Rows are points. Two turns around zero, p and q, are shown by what they do to some points. Write where each new point lands after one turn and then the other. Backwards means that the second turn is done in reverse. Each puzzle has new turns, and all numbers are rounded.
(in the rows, 128 means zero)

Turn p:
[187 125] => [187 123]
[ 97 117] => [ 97 118]
[100 142] => [100 143]
Turn q:
[77 99] => [ 70 133]
[119 158] => [137 158]
[150  93] => [126  87]
[117 139] => [125 143]
[177 151] => [181 119]
Where do these land?
q, then p backwards: [126 171] => [150 165]
p, then q: [ 99 129] => [105 146]
q, then p backwards: [159  84] => [130  74]

Turn p:
[ 99  77 161] => [123  63 144]
[137 184 114] => [122 186 136]
[157 151 140] => [156 153 138]
[118 101  97] => [110 111  94]
Turn q:
[160 162 139] => [145 170 144]
[ 81  90 124] => [101  74 119]
[ 99  73 133] => [126  66 121]
[129  98 108] => [136 107 100]
[155 165 148] => [141 168 154]
[144 180 117] => [118 183 131]
Where do these land?
p, then q: [192 114 163] => [196 157 120]
p, then q: [101 113 144] => [129  95 138]
q, then p: [102 153 162] => [123 109 174]
q, then p backwards: [101 140  90] => [105 126  86]
p, then q: [144 119  82] => [108 146  86]

Turn p:
[163 106 120] => [165 123 109]
[112 148 114] => [102 138 121]
[181 125 148] => [180 150 131]
[ 56 134 130] => [ 65 102 151]
Turn q:
[187 102 143] => [187 132 157]
[ 98 115 150] => [ 97 125 153]
[183 144 122] => [180 149 114]
[121 154 127] => [117 145 110]
[ 58 111 134] => [ 62 103 142]
[121 142  92] => [125 115  91]
Where do these land?
p, then q backwards: [163 173 158] => [160 154 177]
q, then p backwards: [ 92 110 140] => [ 87 131 136]
p, then q: [164  95  90] => [172  93 102]
p, then q backwards: [ 93 134 124] => [ 93 122 133]

Turn p:
[132  92 143 101] => [129 111 130  83]
[161 109 109 185] => [188 112 109 157]
[151 149 140  91] => [122 149 169 111]
[ 64 184 146 166] => [ 66 117 117 198]
[164 119 124 103] => [152 142 149 100]
[ 96 115 106 123] => [112 136  92 120]
Turn q:
[145 178 124 104] => [149 162 157 159]
[180 106 131 166] => [143  70 114 158]
[110 149 123 142] => [104 144 129 140]
[121 128 100 128] => [129 144 104 132]
[144  92 198 128] => [131  69 170  94]
[ 67 114  93 100] => [112 179  95  83]
Where do these land?
q, then p: [147 151 207 138] => [110  49 146 110]
p, then q: [ 87 104  78 130] => [137 176  84 150]
q, then p: [142 104  98 141] => [156 149 103 124]
p, then q: [147 135 168 101] => [127 115 165  93]
p, then q: [117 146  88 130] => [115 151 122 164]

Turn p:
[147  94 148 166  95 116] => [127  77 131 165 109 144]
[139 119 151 175 165 102] => [110 100 140 168 160  94]
[135 168  97 166 158 100] => [120 144  83 158 162  92]
[121 105  89  82 117 140] => [147 125 112  69 118 144]
[ 58 117 141  88 122 118] => [ 77 141 146  76  94 123]
[149 139 141 121 108 220] => [161 161 160 134 144 207]
[146 153 129  98 130  99] => [153 148 124 125 108  92]
Turn q:
[ 76 150 146 109 153 102] => [ 79 157 110 107 144  98]
[118 126 100 117 103  87] => [128  93 113 124 126  85]
[154 148 133  99 143 148] => [152 147 131  91 130 145]
[148 106 152 195 176 128] => [123 149 177 181 172 151]
[139 110 120  84  41 126] => [137  65 118  99  58 121]
[100 128 122 103 173 150] => [111 152  94 109 159 152]
[160 129 123 188 106 154] => [166 133 152 183 106 143]
Where do these land?
q, then p: [155 118 106 136  58 203] => [178 100 105 156 108 211]
p, then q: [109  98 153 101 173  93] => [ 73 106 150  93 140 105]
p, then q: [143 119 140 160  88 135] => [136 120 129 172 110 155]
p, then q: [130 101 106 178 121 161] => [129 133 102 156 154 180]
p, then q: [128 143 164 118 173 130] => [101 159 163 115 140 106]
p, then q: [ 87 155 120 111 136  93] => [115 126 100 113 120  75]
q, then p: [144 161 106  92 146  81] => [156 126 133 101 119  65]

Turn p:
[160 148 174 147 116  98 116  55] => [161 140 151 114 123  83 126  48]
[ 90 104 107 152 146  93 180 171] => [141 128  92 177 108 141 181 172]
[ 99 142 122 129 149 184 105 141] => [135 124 145 130 160 175  93 151]
[148 146 163 116 163 117 174  94] => [147 176  95 125 156 115 146  87]
[153  95 111 142 157 138  73 136] => [107  85 140 156 159 101  92 137]
[167 113 156 152  94 142 137 120] => [155 136 134  98 118  78 115 137]
[147 169 115 168  84 115 138 100] => [151 154 143 129  65 113 104 103]
[105  63 137  77 137 159 129 110] => [128  75  90  82 173 143 141 135]
[122 144  72  75  99 105 140 172] => [ 55 134 111 119  82 159 145 152]
[ 90 155 123 123 136 130  87 180] => [ 99 125 179 151 137 170 135 157]
Turn q:
[138  87 113 155  49  94 166 145] => [124  71 137 134  58  83 131  88]
[139  78 183 155 152 112 136 127] => [146 121 161 197 118 120 137 156]
[115 151  91 125 125 109 105 122] => [109 160 125  98 129 122 136 102]
[ 80 162 131 107  99 126 141 162] => [ 79 113 134  87 112 137  93 142]
[131 150 105 165 164 142 147 150] => [121 150  86 133 141  89 118 154]
[153 189  97 113 160 143  90 152] => [135 190  81 100 149 148  95 121]
[ 89  76 129 100 133 158 115 161] => [151 108 185 105 152 110  93 147]
[125 142 149 110 100 160 101  55] => [117  99 131 130 175 184 161  90]
[182 117 155 123 170 106 151  78] => [168 141 112 171 117 157 189 152]
Where do these land?
p, then q: [131  89 133  99 132 112 117  72] => [160 125 155 112 134 120 190 126]
q, then p: [111 142 162 165 122 128 174 141] => [140  91 140 154 103 138 150 170]
p, then q: [135  85 134 152 176 130 141 175] => [131 167 115 145 105  69 108 157]
p, then q: [157 190 105 114  82  94 133 149] => [ 53  94 132 107 119 163 116 106]
p, then q: [ 87 108 164 106 113 144 157 149] => [166 110 103 102 114 133 110 173]
q, then p backwards: [106  91  72 159 104 134  96 105] => [164 121 183 117 134  92 100  89]
p, then q: [128 148  65 107 136  99 160 150] => [ 80 102 114  94 147  86 115 103]
p, then q: [131 120 153 128 188 123  87 118] => [130 160 137 171 156 113 161 161]
q, then p: [166 177 164 123  99 188  89  93] => [154  93  93 147 165 152  45 125]
